Each point is reached from the start by the listed moves, each made once or not at all, plus a little noise. Is the number of moves made odd or even? Then give how often each move was made.
In the rows, zero is written as 128.

Moves:
(1): [198 206 122]
(2): [143  79  88]
Start: [141 122 148]
Points:
[140 124 147] => even (0, 0)
[226 151 103] => even (1, 1)

Moves:
(1): [107 117 150 162 128 143 131]
(2): [ 98 188 160 170 163 122 153]
(3): [104 147 143  76 179 108  94]
(4): [119  96  83 140 114 137 123]
Start: [153 137 165 130 161 106 105]
Points:
[ 96 117 158 127 201 113  73] => odd (1, 0, 1, 1)
[ 91 164 173 213 180 123 128] => odd (1, 1, 0, 1)
[ 79 205 232 153 249  98 100] => odd (1, 1, 1, 0)

Moves:
(1): [153 125 123 145 153 150 117 133 107 116]
(2): [119 145 113 128 117  94 148 148 164  96]
(3): [129 102 134 147 139 123 151 106  84 138]
(4): [142 143 114 173 106 133 109 118 131 145]
(5): [122 132  94 115  94 156 147 100 140 138]
(6): [105 145 138 115  83 123 157 138 107 141]
(7): [149 103 136 178 164 121 190 139 165 125]
(8): [ 35 105 129 127 119 148  95  92 155 116]
(9): [170 133 140 158 161 153 101  92 136 114]
Start: [136  97 115 134 111 129 111 129 109 118]
Points:
[113  47  87 235 162 177 164  44 165  64] => odd (1, 1, 1, 0, 1, 0, 1, 1, 1)
[161 104  52 203  80 145 143  95  93 113] => odd (1, 1, 1, 1, 1, 0, 0, 0, 0)
[130  75  86 139  89 153 156  78  76 138] => even (0, 0, 1, 0, 1, 0, 0, 0, 0)
[200 126  76 249  93 162 184 101 162  96] => odd (1, 1, 0, 1, 1, 1, 1, 0, 1)

Moves:
(1): [136 132 125 156 127 122 112 121 124 114 131 153 127 125 113]
(2): [128 138 112 131 130 132 124 112 134 124 133 146 135 105 118]
(3): [143 132 128 145 113 116 123 134  91 137 134  99 123 124 157]
(4): [116 131 130 135 115 160 132  95 141 114 143 160 119 141 142]
(5): [115 120 116 162 142 141 125 128 115 125 124 123 100 104 107]
(6): [108 109 107 137 156 122 140  96 128 130  95 101 127 124 115]
(7): [107 113 115 138 134 128 127 123 106 163 122 124 128 132 134]
(8): [121 124 128  88 115 127 165 145 100 114 139 156 128 123 158]
(9): [112 138 118 141 161 126 116 145 102 109 143 169  77 138 150]
(10): [ 91 141 136 119 104 135 110 103  75 142 122 130 141 132 141]
(11): [151 101 123 121 129 156 110 131 111 116 152 114 123 162 132]
(12): [111 112 151  80 160 135 149  80 149 141 131 135 101 123 149]
Start: [131 129 122 131 156 124 119 155 123 135 131 137 121 135 125]
Points:
[ 66 109 129 113 195 127 120  38  90 148  98 144 103 126 130] => even (1, 0, 0, 0, 0, 1, 0, 0, 0, 1, 0, 1)
[112 108 145 117 136 185  87  55  45 128 177 161  87 169 193] => even (1, 0, 1, 1, 0, 0, 0, 0, 0, 1, 1, 1)
[ 16 113  80 193 218 161  98  16   7 153 125 199  22  98 172] => even (1, 1, 1, 1, 1, 1, 1, 0, 1, 1, 0, 1)

Moves:
(1): [128 111 134 146 116 107 129 164  97 129 137 130 137 136 135 135 143 130
 107]
(2): [135 139 126 145 114  78 110 109 133 112 131 103 119 123 126 113 110 111
 119]
(3): [138 119 111 128 127 137 123 118 123 115 128 127 148 149 119 146 124 109
 119]
(4): [134 106 149 154 137 122 113 108 154 137 113 134 135 121 123 144 157 124
 145]
(5): [121 130 134 110 157 143 118  95 143 129 158 158 157 106 102  90 114 118
 132]
(6): [119 129 119 128 125 136 122 132 110 126 159 110  92 129 154 130 139 130
 129]
(7): [125 130 124 130 129 133 111 141 129 129 125 124 126 123 116 134 131 128
 141]
(8): [129 113 107 142 169 134 136  95 113 174 116 129 128 141 149 113 133 140
 180]
(9): [104 135 110 134 148 114 125 110 127 139 146 139 176 146 144 113 112 135
 118]
(10): [131 146 126 145 124 131 115 124 113 121 146 135 121 136 116 122 128 134
 116]
(11): [125 114 170 113 138 111 127 120 118 140 120 124 125 146 135 152 156 116
 147]
(12): [122 121 137 147 120 131 141 151 130 123 135 130 120 142 124 130  88 118
 146]
(13): [122 135 137 133 124 138 126 131 114 131 131 120 136 108 142 122 123 111
 140]
(14): [107 129 128 146 105 106 104 130 120 132 118 145 107 117 129 143 118 133
 110]
(15): [136 136 110 154 140 139 153 140 147 121 126 126 109 159  67 140 124 103
  84]
(16): [150 111 148 126 151 151 101 119 146 123 100 114 133 156 146 154 129 118
 127]
(17): [160 147 105 132 148 103 134 106 150 138 160 145 153 144 122 107 117  82
 129]
(18): [110 102 142 143  98 135  99 139 126 145 119 122 117 131 112 128 130 150
 114]
Start: [129 127 102 124 154 103 136 126 126 112 113 133 120  98 136 115 127 139
 149]
Points:
[ 84  63 109 208 123  76 103 168  69 174  99 149  88 126 144 120  97 168
 163] => odd (1, 0, 0, 0, 0, 0, 0, 1, 0, 0, 0, 1, 0, 1, 0, 0, 0, 1)
[127 105 145 175 208 104  96  81  98 176  96 129 121 104 149 135 184 124
 249] => even (0, 0, 0, 1, 0, 0, 1, 1, 0, 1, 1, 0, 1, 0, 0, 0, 0, 0)
[124 103 137 163 206  99 110 156 111 128 103 114 164 176 123 171 145  85
 118] => odd (1, 0, 0, 0, 0, 0, 1, 0, 1, 0, 1, 0, 1, 0, 1, 1, 0, 0)
[ 84  98 117 217 114 118  69 151 127 135 109 117  46  89  85 159 151 122
 115] => odd (0, 0, 0, 1, 0, 1, 1, 0, 0, 0, 0, 0, 1, 1, 1, 0, 0, 1)

Moves:
(1): [136 116 129 124 115 123 133 122 111 114 131 124 136 133 129 118 127 125
 124 115 112 117 135 147 147 134 136]
(2): [118 128 129 121 121 161 135 125 140 118 116 136 113 125 125 125 117 129
 117 149 134 128 127 122 136 137 130]
(3): [129 151 129 115 123 143 127 115 147 125 139 108 110 117 136 137 154 107
 142 139 118 117 142 137  99 136 136]
(4): [122 137 156 114 147 117 133 126 124 146 134 130 145 117 130 115 127 126
 132 134 121 132 122 145 120 109 143]
(5): [119 131 124 120 125 117 126 123 131 121 135 125 139 135 135 135 139 146
 132 125 131 116 135 132 129 134 143]
(6): [120 109 116 121 135 114 122 127 125 146 131 123 137 115 137 143 132 125
 119 121 122 147 122 116 118 134 113]
(7): [128 112 133 116 127 145 137 148 124 124 123 117 150 125 140 132 113 116
 127 113 152 136 132 141 121 125 133]
(8): [135 141 121 151 129 123 135 140 130 143 143 114 145 134 130 118 153 148
 128 133 117 135 126 121 124  95 151]
(9): [111 112 142 115 133 130 112 133 104 112 137 117 105 139 129 129 141 128
 130 132 119 126 126 120 117 122 150]
(10): [136 104 119 153 118 151 142 125 135 112 126 132 104 120 146 135 123 128
 135 118 117 118 124 117 120 148 135]
(11): [128 132 130 112 152 136 137 163 142 134 127 116 126 141 112 146 139 132
 159 101 118 127 137 136 134 142 121]
(12): [151 125 127 133 131 134 123 144 130 134 123 128 134 115 142 121 123 129
 130 136 140 135 124 131 134 119 144]
(13): [126 130 127 137 125 133 129 130 138 107 122 149 133 123 116 137 134 126
 133 148 117 139 105 137 130 144 149]
(14): [105 142 145 130 134 120 131 154 137 122 149 125 123 146 111 141 112 112
 111 120 126 141 140 124 118 154 120]
(15): [104 153 149 119 126 138 129 147  99 137 114 130 116 117 123 132 109 101
 127 133 129 143 119 121 135 115 136]
(16): [128 132 132 129 126 115 127 136 115 133 132 138 142 113 127 139 138 116
 112 139 145 124 124 128 122 128 130]
(17): [111 119 144 118 110 126 119 121 128 134 111 138 119 142 137 130 135 135
 113 126 131 132 122 128 145 128 133]
(18): [137 137 135 127 126 115 147 112 129 154 110 116 126 137 123 138 124 135
 121 129 128 114 126 118 145 119 140]
(19): [118 117 140 128 125 135 122 117 147 119 134 131 145 116 132 136 124 121
 129 130 135 114 139 143 136 129 127]
(20): [135 128 139 143 117 138 133 129 111 131 136 122 122 111 125 108 110 116
 138 134 135 120 114 149 136 145 117]
(21): [142 147 129 130 110 122 140 140 114 123 149 128 114 114 111 150 128 144
 133 134 120 134 130 127 132 126 139]
(22): [133 112 122 123 129 133 119 112  90 132 134 121 143 140 141 138 147 138
 151 121 123 144 138 121 133 145 123]
(23): [117 117 161 123 108  97 146 122 151 123 143 140 147 137 126 107 126 107
 142 106 117  98 116 111 116 104 128]
(24): [150 141 134 125 118 105 116 121 128 103 159 115 122 121 142 119 130 137
  86  95 174 134 139  89 117 104 145]
Start: [120 120 123 112 120 126 117 126 134 122 118 130 122 136 172 130 116 132
 114 127 131 133 136 164 143 113 144]
Points:
[ 82 169 248  80  65  81 135 173 101  95 244  85 141  65 187 125 129  74
  69 125 152 119 137 148 102  67 249] => odd (1, 1, 1, 1, 1, 1, 0, 1, 1, 0, 0, 1, 0, 1, 1, 1, 0, 0, 1, 1, 1, 0, 1, 1)
[ 83 127 202  92  78  81 130 178 174  98 196 101 150 122 215 162 158  82
  86  40 141 110 157 118 115 101 224] => odd (1, 0, 1, 0, 1, 1, 0, 1, 0, 1, 1, 1, 0, 1, 1, 1, 1, 0, 1, 0, 0, 0, 1, 1)
[ 87 168 198  43 126  90 111 185  44  92 217  93 112 111 155 210 167  85
 107  95 115 193 147 147 102 140 223] => odd (1, 0, 1, 1, 0, 1, 0, 0, 1, 0, 1, 0, 1, 1, 1, 1, 0, 0, 0, 0, 1, 1, 0, 1)

Moves:
(1): [121 139 135 137 151 133 116 139 142 119 118 140 124 140 137 115 129 139
 128 130 123 134 130 143 141 123  97]
(2): [139 128 139 140 120 115 127 132 117 113 138 117 130 129 133 131 129 115
 109 110 119 105 121 110 134 134 152]
(3): [109 125 119 138 130 123 110 107 135 131 125 124 158 129 124 134 131 131
 114 130 125 139 130 122 127 120 138]
(4): [113 116 118 126 131 142 119 122 150 129 148 117 142 120 142 121 121 133
 141 139 147 131 100 132 141 126 134]
(5): [127 127 136 144 136 115 129 130 129 130 123 126 119 124 109 132 106 104
 123 111 147 112 126 126 124 139 132]
(6): [106 121 133 118 126 113 128 124 144 130 141 135 152 123 118 136 132 129
 117 134 141 134 116 129 123 126 120]
(7): [140 117 151 119 129 139 132 126 123 150 131 149 116 122 126 125 111 129
 124 126 138 122 144 137 132 120 118]
(8): [127 158 141 123 127 143 125 135 136 116 113 108 125 124 124 135 123 116
 178 117 101 131 140 125 136 112 113]
(9): [134 136 114  98 123 128 132 140 126 133 135 106 148 137 113 136 157 127
 137 118 123 113 125 148 135 118 123]
(10): [111 130 155 135 111 123 133 141 137 116 124 149 123 103 122 128 126 114
 124 147 132 133 137 139 113 126 134]
(11): [125 135 148 133 134 128 115 121 128 125 127 143 140 133 119 143 119 122
 118 120 123 122 126 127 106 129 126]
(12): [131 130 137 134 129 131 128 132 140 114 127 130 124 139 132 126 136 125
 129 140 116 122 127 126 141 139 129]
(13): [129 128 122 123 123 122 129 138 134 131 143 115 109 130 125 128 127 122
 119 125 143 132 124 138 142 135 114]
(14): [121 119 139 153 153 129 111 125 134 120 134 151 116 106 125 123 130 120
 138 117 110 128 113 135 135 111 124]
(15): [119 131 131 143 141 111 122 134 147 126 121 117 118 126 130 123 119 134
 117 129 136 143 115 124 126 129 135]
(16): [152 126 125 135 127 121 116 134 146 106 120 126 104 123 149 134 119 122
 113 131 155 133 141 128 132 146 133]
(17): [127 137 125 152 128 124 130 114 129 138 119 136 132 120 133 130 111 126
 135 127 118 126 135 114 109 120 143]
(18): [144 118 123 125 118 135 122 148 134 113 123 113 127 122 138 118 138 118
 148 132 114 124 134 127 131 136 130]
(19): [124 116 120 127 146 123 123 137 131 131 118 132 112 130 137 122 115 124
 132 147 129 125 137 129 118 117 127]
(20): [143 126 124 148 123 131 123 138 105 127 147 136 122 124 126 125 141 134
 128 114 124 119 123 111 140 131 160]
(21): [140 125 110 126 149 123 107 141 134 115 116 117 120 124 122 112 121 100
 123 144 124 122 128 120 122 116 118]
(22): [119 134 122 127 145 124 125 130 122 138 133 146 126 133 137 116 126 138
 120 117 123 139 126 134 136 133 128]
(23): [123 134 137 121 132 146 128 104 129 145 136 130 125 128 126 134 134 131
 142 125 136 129 134 126 127 136 112]
(24): [141 114 125 124 164 165 112 111 101 161 119 126 140 128 150 148 112 151
 137 151 102 109 124 115 134 131 124]
Start: [105 129 144 127 123  96 122 126 133 126 123 164 131 130 111 133 143 138
 109 117 138 122 105 127 115 127 134]
Points:
[ 63 162 165 210 219  92  53 134 212 113  90 172  84 118 123 104 104  99
 165 102  93 146 115 130 147 115  94] => odd (1, 0, 1, 0, 1, 0, 0, 1, 0, 0, 0, 1, 1, 1, 1, 0, 1, 1, 1, 0, 0, 1, 1, 0)
[100  97 177 158 222 129  57 127 148 163 107 209 131  70 103 143  63  77
 133 154 127  56  92 140  78  74 132] => odd (0, 0, 0, 1, 1, 0, 1, 0, 1, 1, 1, 0, 0, 1, 0, 0, 1, 0, 1, 0, 1, 0, 0, 1)
[162 115 149 209 203 117  49 169 128  97 106 133  73  91 129 127  94  52
 169 113  48  44 104  69 144 111 166] => even (0, 1, 0, 0, 1, 0, 0, 1, 0, 0, 0, 1, 1, 1, 0, 0, 1, 1, 1, 1, 1, 0, 0, 1)
[ 52 144 171 187 143 117  60 141 211  88 117 162 135  72 132 115 128 103
 183 126  98 147  97 147 140  86 107] => odd (1, 0, 1, 1, 0, 0, 0, 1, 0, 1, 0, 0, 1, 1, 0, 0, 1, 1, 0, 0, 0, 0, 0, 0)
[104 130 207 185 165  77  64 100 190 114 118 219 147 134 128 142  98 103
  66  88 152  99 130 112 116 167 129] => odd (1, 1, 1, 0, 1, 1, 1, 0, 0, 0, 1, 1, 0, 0, 0, 1, 1, 1, 0, 0, 0, 1, 1, 0)
[112 131 243 214 156 116  80 144 158 118 140 249  73  83  97 123 115  84
 126  95 129  89 127 138 120 137 114] => even (1, 0, 0, 0, 1, 0, 1, 0, 0, 1, 1, 1, 1, 1, 0, 0, 1, 1, 0, 1, 0, 0, 1, 0)
[102 103 170 172 223 113  16 118 165 163 156 195 113  71 110 150  95 102
  83 110 179  98  73 141 137 122 139] => even (0, 0, 1, 1, 1, 0, 1, 0, 1, 1, 1, 0, 1, 1, 1, 1, 0, 0, 0, 1, 1, 1, 1, 1)
[ 93 116 163 187 227  46  33 152 180 119 105 221 108 127 106 115  77 105
  32 109 192 130 112 120 105 119 134] => even (1, 0, 1, 0, 1, 1, 1, 0, 0, 0, 1, 0, 0, 0, 1, 1, 0, 0, 1, 1, 1, 1, 0, 0)

Moves:
(1): [133 119 131 119 141 141 121 146 126 140 119 129 137 140 116 146 142 116
 122 123 141 113 140 109]
(2): [158 141 122 150 138 119 130 115 158 139 142 117 125 125 113 146 130 126
 157 146 100 128 127 130]
(3): [101 113 146 124 121 128 125 112 145 121 157 133 129 126 106 131 126 134
 142 135 124 110 138 112]
(4): [132 119 118 131 130 125 154 122 144 139 123 119 135 133 111 128 127 131
 128 110 123 126 128 135]
(5): [127 131 159 130 142 173 121 109 126 131 125 124 108 142 105 126 116 103
 150 146 128 120 109 144]
(6): [139 135 128 126 122 130 118 127 140 138 114 105 125  98 119 108 119 139
 138 106 121 126 123 119]
(7): [108 125 132 133 160 172 130 132 126 148 126 113 117 118 144 110 133 137
 137 105 110 110 136 145]
(8): [149 124 114 117 167 109 109 149 122 119 146 125 130 139 117 103 127 136
 116 121 127 137 132 134]
(9): [126 130 145 110 136 111 131 118 113 118 138 138 110 117 151 133 136 113
 111 162 124 147 125 128]
(10): [139 123 128 162 136 126 132 139 114 138 126 101 113 145 110 133 136 143
 127 142 138 140 145 128]
(11): [141 114 136 103 122 148 147 144 150 128 143 111 132  94 135 136 139 148
 159 127 147 119 129 121]
(12): [121 102 101 129 121 153 136 132 122 124 145 111 133 117 105 105 117 126
 113 136 138 146 133 153]
(13): [157 114 135 114 103 122 108 122  91 123 146 115 105 131 121 118 114 126
 130 136 134 126 124 131]
(14): [104 127 132 138 133  98 126 134 127 130 123 135 138 123 126 125 119 131
 121 134 106 103 129 137]
(15): [134 128 117 113 128 139 135 118 136 126 137 113 131 148 128 107 126 105
 125 143 137 107 141 117]
(16): [145 127 112 116 121 131 122 110 125 123 116 133 149 111 133 126 131 139
 141 129 126 127 132 120]
(17): [132 136 120 121 139 140 131 124 127 100 120 126 123 132 131 127 146 131
 128 124 113 138 119 125]
(18): [121 118 133 117 120 116 131 130 140 141 124 118 146 132 145 160 136 133
 139 138 144 145 129 146]
(19): [101 133 111 123 123 136 143 128 112 136 141 111 143 121 116  99 112 135
 144 116 120 131 110 131]
(20): [120 133 133 150 127 137 139 126 139 133 134 124 113 134 109 118 164 129
 132 130 125 130 131 141]
(21): [124 123  92 112 136 114 125 132 147 120 136 128  98 129 133 116 124 139
 122 143 140 125 125 113]
(22): [141 137 137 102 129 129 121 128 125 126 134 131 138 127 134 126 129 142
 113 129 124 119 129 135]
(23): [122 131 142  96 140 155 132 121 123 128 135 115 112 102 133 134 133 142
 146 121 128 117 173 163]
(24): [109 142 128 132 132 119 123 114 123 114 131 132 134 121 143 131 135 130
 119 117 138 128 105 127]
Start: [170 106 144 104 129 125 161 125 147 140 107 142 123 130 115 130 139 115
 120 154 121 143 131  95]
Points:
[231  62 126  42 209 209 115 130 109 141 139  45  48 121  67  65 189 147
 121 203 133 172 143 147] => odd (1, 0, 0, 0, 1, 1, 1, 1, 1, 1, 0, 1, 1, 0, 0, 1, 1, 1, 0, 1, 1, 1, 0, 0)
[187  79 173  32 134 113 147  44 189 158 150  86  68  64  74 144 115 134
 211 225  83 109 156 137] => even (0, 1, 1, 1, 1, 1, 0, 0, 1, 0, 0, 0, 1, 1, 0, 1, 0, 1, 0, 0, 1, 0, 1, 0)
[137  72  87  81 199 167 172 126 153 176 124  34 117  99  16  69 158 166
 159 146 144 137 155 174] => odd (1, 0, 0, 1, 1, 1, 0, 1, 0, 1, 0, 1, 0, 1, 0, 1, 0, 1, 1, 1, 1, 0, 1, 1)
[132  55 172  37 191 206 201 135 197 172 174  56  53 109 117 146 226 147
 177 214 172  98 236 110] => odd (1, 0, 1, 0, 0, 0, 1, 0, 1, 1, 1, 0, 0, 0, 1, 0, 0, 1, 0, 1, 1, 0, 1, 0)
[170  67 203  48 181 249 158 110  83 154 155  62  68  59  87 104 190 148
 151 198 137  95 178 187] => even (1, 0, 0, 0, 1, 0, 1, 0, 1, 1, 1, 1, 1, 1, 0, 1, 0, 0, 0, 1, 0, 1, 1, 1)
[179  22 134  25 124 160 185 158 155 162 210  61 156 117  23  92 164 164
 150 148 161 139 145 135] => odd (1, 0, 1, 1, 0, 0, 0, 1, 0, 0, 1, 1, 1, 0, 0, 0, 0, 1, 1, 1, 0, 1, 0, 0)
[145  83 128 117 237 164 151 117 116 178 146  65 141 117  74 108 146 121
 154 205  99 151 119 163] => odd (1, 1, 0, 0, 1, 0, 1, 1, 1, 1, 0, 1, 0, 1, 0, 1, 0, 1, 1, 0, 0, 0, 0, 1)
[210 110 155  37 215 188 130 101 164 138 177  81  58  61  94  82 169 182
 200 176  93  68 147 173] => odd (0, 1, 0, 0, 1, 0, 1, 1, 0, 0, 1, 0, 1, 1, 0, 1, 0, 0, 0, 1, 1, 1, 1, 1)
[160  86  48 108 183 151 163 158 147 147 157  42  98 143  31  17 161 134
 100 148 167 146 134  87] => even (1, 0, 0, 0, 0, 1, 0, 1, 0, 1, 0, 1, 0, 0, 1, 0, 0, 0, 1, 1, 1, 0, 0, 1)
[141  71  60  34 150 161 168  97  94 106 157  85  89  98 123  15 118 118
 112 200  89 125 124 114] => even (0, 0, 0, 0, 0, 0, 1, 0, 1, 0, 0, 1, 1, 1, 1, 1, 1, 0, 1, 0, 1, 0, 0, 0)
[187  70 118  87 223 109 186 131 232 169 183  45  69  91  69  69 144 163
 166 190  82  84 174  78] => even (0, 1, 1, 1, 0, 1, 1, 1, 1, 1, 1, 0, 0, 1, 1, 0, 0, 0, 0, 0, 1, 0, 0, 0)
